Each wall is flat, endless, passes through zero and stands at right angles to its row. A trip goes straight from one point to another. List the walls that it crosses, first one first.

Walls:
(1): [-68   8]
(2): [ 63 -28]
(3): [ 4 91]
(4): [28 48]
(5): [-28 -12]
(6): [  5 -15]
(7): [61 45]
Trips:
[-18 -47] to [ 22 -47] => 1, 5
[ 68 -42] to [28 53] => 4, 3, 6
[-20  23] to [  3 -25] => 4, 3, 6, 2, 1
[-22 -20] to [-12 -42] => 2

Walls:
(1): [-63  13 -36 -72]
(2): [ 32   9 -36  34]
(3): [ 47   1 -32 -42]
(4): [-14  24 -12 -20]
(5): [ 29 -30  26 -27]
Trips:
[-78  20   9 -60] to [ 11  38 -49  18] => 3, 2
[17 11 41 11] to [ -3 -36 -37  33] => 2, 5
[ 20  -6  -7 -34] to [-16 -49  15  41] => 4, 1, 3
[64  1 92 11] to [  7  17 -72 -51] => 3, 2, 4, 1, 5
[ -5 -16 -30 -42] to [-2 17 25 33] => 5, 3, 1, 4, 2
[ 16 -14 -13  13] to [-11 -41 -56 -16] => 1, 5, 4
[ 76 -44   2   0] to [12  9 27 11] => 3, 2
[-48 -44 -25 -95] to [ -9 -27  49  15] => 3, 4, 1
[-40 -30  48 -10] to [ -9 -16  16 -11] => none

Walls:
(1): [ -1  22  12 -19 -33 -37  20  -7]
(2): [-32 -11 -39  -9 -14   8 -13  -9]
(3): [-33 -30  -3 -17 -15 -14  44  14]
(4): [  6  12 -10   8  27  45 -55 -19]
(5): [-26 -16  43 -32  51  18 -29  18]
(6): [-33 -25  13  -4   5  27  -7  14]
(7): [ 28 -38  46 -28   3   9  37  43]
Trips:
[-35  10 -45 -19  -1  -6  -1  15] to [ -7  14  29 -41 -55  40 -44 -36] => 4, 5, 3
[ 36   6 -40   0  21  12 -10 -14] to [  7 -24   6  46  -8  -8 -15  -1] => 2, 6

Walls:
(1): [-24 -22 -22   1  -3  -6   1  32 -23  26  15]
(2): [  3  -4  11  20   4 -26   5  37 -40  13 -33]
(3): [ -6  19  -8 -27  22   1 -42   7 -50 -35   1]
(4): [-15  11  -7 -38 -39  -2 -43 -12  19  -2  10]
(5): [-11 -29  14 -12  19  25   9  48   9 -24  35]
(6): [  1  -7  39 -77  25  -7 -37  24   5 -58   4]
Trips:
[-35 -40   7 -11  24  -4  10   3 -19 -27  25] to [-15 -15 -24  43  40  81 -37 -22 -17 -30  15] => 6, 1
[ 32  29 -34  -2 -57  39  -1  17  32 -20  10] to [ 13  27 -50   8  -4  -1 -16 -48 -62  42 -12] => 5, 3, 1, 2
[ 46  43   9 -34  50  -9  12 -25  25  -4  -8] to [ 40 -34  -4 -49 -22 -32 -37   1  -3 -43  30] => 4, 5
[47  0 12 -8 35 37  8 -8 12 31 48] to [ -4  13 -38  46 -15  30   9  17  -7  36   2] => 1, 5, 2
[-35  -3  45  -4 -13  34  12  54   3   3  -4] to [-14  -7  -2  20 -30 -20  15  56  43  -3 -26] => 6
[ 13  26 -27   9  35  13  42  33   3  13 -53] to [  3  26  19  18   1   0  -1  32 -23  30 -94] => 1, 3

Walls:
(1): [ -7  26 -42  -5  26 -51 -33  -7  -4 -69  13  65  15  -6 -13  -9 -29 -36]
(2): [ 17   2 -27  16 -24  -1  25 -45 -41   1  -5 -49 -14   1  18   7  10  -4]
(3): [-48  27   1 -15   1  48 -32  36   4  11 -25  19  44 -27 -13 -66  31 -25]
(4): [ 28 -33 -13   3 -30   7 -71 -12 -10 -62  20  -7 -21  22  38   1  -5  10]
(5): [ 20  13  11 -63   7 -46  18 -39 -12  15   0 -14  29  -5 -24  89  -3  37]
(6): [-55  18 -11  42 -19  25  14 -21 -16 -29 -15  45  26  15  12  31  -1 -32]
(7): [-36  40   3  -3  13 -11 -72  41  60 -17  40 -22  30  -4   2  22   4 -24]
(8): [-10 -52  64  13  47  16 -11   5  -5  -1  -7  -1 -13  15  41   8 -77 -26]
(9): [-33   2  24   5 -29  -9   0 -36 -35 -25  41   1 -72  20 -34  -5 -29  67]
Trips:
[-11  26  12 -54  14  -5 -38  17  27 -63  30 -51  48  12  -6 -48  -1  56] to [ -8  45 -35  20  37   8 -30  31  29  19  -5 -40 -38 -49 -23 -37   5 -13] => 5, 9, 4
[ 13 -12  79 -17  27  -4  39  56   5  -8  34  -8 -39 -35 -12 -69  26  47] to [-43  41  51 -42  31  23 -20  -6  -4 -12 -62  41 -43  -9   4 -69 -68   1] => 1, 6

Walls:
(1): [ 48  -4 -20  10  11 -33  32 -29 -56  22 -29   4 -40 -15  18 -57  12  30
  16   7 -15 -15   5  35]
(2): [ 33 -18  24  17 -17  30  45  25  22  37 -70  32  37  10 -54 -40  18 -19
 -25   7 -59 -45  50  11]
(3): [-16  -6 -22  60   1 -33  32   1   1  39  54 -21   9  45  21  47  29 -40
 -37 -13  34 -15  30 -26]
(4): [ 28  -6  -9 -75  30   2 -54  -7 -17  15  11  19  48 -24 -50   8 -53  21
 -27 -15  37   9  -7  -6]
(5): [ 19  -7  16  24 -15   6  -3  22 -11 -30 -45  38   5  78   2 -34   9 -25
  -4 -25  22  34  20 -33]
(6): [-52  21  10 -50 -29  28  -3   9  17  56 -34 -25 -23   8  43   6  -4 -26
  29  -7 -15 -11  -9 -58]
(7): [-19  15 -43  41  10 -22  35 -66 -15 -15 -51  48 -47  -6 -14  -4 -40 -39
  19   7 -45 -18  33  15]
Trips:
[ 22 -44  -1   8  36 -45  12  14 -38 -11  45  14  21 -22 -15 -61 -10 -29
   6   0  45 -13  21 -31] to [ -9   4 -45  -7  20  40  29  36  14  17 -10 -14  39  34   3  12  58 -14
  -3  68 -59  65 -20 -52] => 2, 1, 4, 6
[-31   9   7   1  51 -13  28   4  37 -25  18 -42  24   4 -12 -45 -44 -22
  30  26  -2  17 -31  13] to [-13  25 -15 -27 -23  65  10 -27 -46  52  23  10   4  -1  45   6   3  24
 -20  29 -60 -14  13 -24] => 6, 1, 2

Walls:
(1): [ 20 -29  34  15  39  -6 -19  44  11  46 -10  37 -68 -10  38   0 -64   0
  55 -29 -32 -17 -11 -13 -47 -21  -4   1 -58 -19 -13  11 -26 -37  43 -21
  -4  41  26 -15 -17  14 -31  25  18  42  39 -23]
(2): [-57 -33   4 -14  21  12  36 -44  27  -7  15  33  45 -38  -1 -12  19 -40
 -24  23 -31 -30 -16  71 -14 -14  27  -4 -18  -2   9 -13   0   9 -16 -22
 -15 -43   7  38  43 -15  61 -33 -32 -29 -29  39]
(3): [  9  -7 -44  -7 -41 -40  42  12   3 -32 -12 -25  18  -8  50  18 -34 -25
 -24 -27   3  -5  -4 -62 -46 -22  61   1 -13 -12 -41  51  10  14 -23  -3
  -2  37   7 -65   8  20   6 -10  53 -28  32  20]
(4): [ 27 -27  -5  25  19 -13 -26 -16 -32 -19 -78  12  36  -6  20 -34  17 -12
   2 -28 -13 -22   5 -14 -18 -23 -22  54  32  71  36  48 -30  44 -26  -9
 -73 -65 -53  25  18  68 -21 -12  18 -15  31  11]
(5): [ -4  -6 -45   2  18   7  18 -10   4   9 -13 -19 -40 -22  11  52 -35  17
 -16  15 -17  62  19  13  42  15  15  29  30 -22  35   5  27   0  12  22
  39  17   9 -11  17 -35 -40 -31   4 -18  -3  -9]
(6): [-28  52 -35 -19   5   6  18  24 -30  10  -2 -42  14  30  -4   4 -24 -58
  -7 -30 -36   1 -21  36 -24 -64   5  18  13 -15 -39  17  17   0   9 -20
 -11   4  21  13 -13   7   6  34  18 -25  56   3]
Trips:
[ 25  -9  31  24   1  14  64  72   2 -18   9  30  14  82   2   8  32  18
 -45  30  13  18   0   0   6  71  25 -41 -27   1 -25 -12 -10   0  -5   4
  15 -33  21  13 -18  21 -26   4   9  21 -34 -41] to [-22 -28 -19   2  40  16   8 -44  10  31 -23  -5  -9  24  -7  74 -18 -39
  -1  31  27 -16 -40   9  38  58   9  31  13  10 -24 -18  -1 -11  25  29
  -7  41 -24   0  51  35  39  -3 -44  67 -28  10] => 5, 2
[ 37  -6 -13  42 -27   9   0  -9  19  49 -17  20  39  22 -22 -30 -22  14
  36  -1  29 -26  38  11  10  24   9  -1  17   1  13   4  -9  18  20  59
 -26  -7  31  -7   5  11   5 -34  19  -6  -6  -4] to [-31 -30   8   7   6 -27 -19 -32 -61  16  36   8  24  16 -15  22 -49  14
 -46  20  21   7   5  12  18 -38  -8  33 -12 -18  31 -32 -35  -8  15   4
   8  -3  12   8  -8  -5 -20 -33   2  25  33  16] => 5, 2, 1, 4, 6
[  6  -6  -1  25  21 -25 -19 -46  24   2 -34  19  26  28  21  31 -71   9
 -21   8  23 -12  -5  -1 -18   6 -13  -8  21  10  21  11   4   9  20  67
  14  39 -28 -22  35  17 -14   4 -42  11 -16  -1] to [ 12 -38   2  39 -18  32 -26   2  11  54 -23 -18   8   8  -1  -1 -18 -10
  43 -64   3   4 -17   7  -9  -2  18 -26  56  35   3  -2   1 -12 -28  -8
  20  21  27  19  19  -1   3   5  47 -30 -12   9] => 6
[ 14  34  -7  11 -20 -18  -5 -33  13   2   4  -5  81 -31  -6 -23 -42  -7
   0  32 -53  52 -13 -35  53  -4  -5  15 -12 -41  20 -30  -1   8  24  14
  -6 -44  27 -32 -35  35  26  -5  23 -12  85  -8] to [  3 -31 -30 -23 -27 -35  32 -32  10  24 -27   8 -68  46 -40  41  16  10
 -16  32 -25 -17 -13  61 -43 -44  -8   3  16   5  37 -13  21   5 -58   3
  -1  -8 -33  -3 -22  21  45  35   0   6   4 -19] => 2, 3
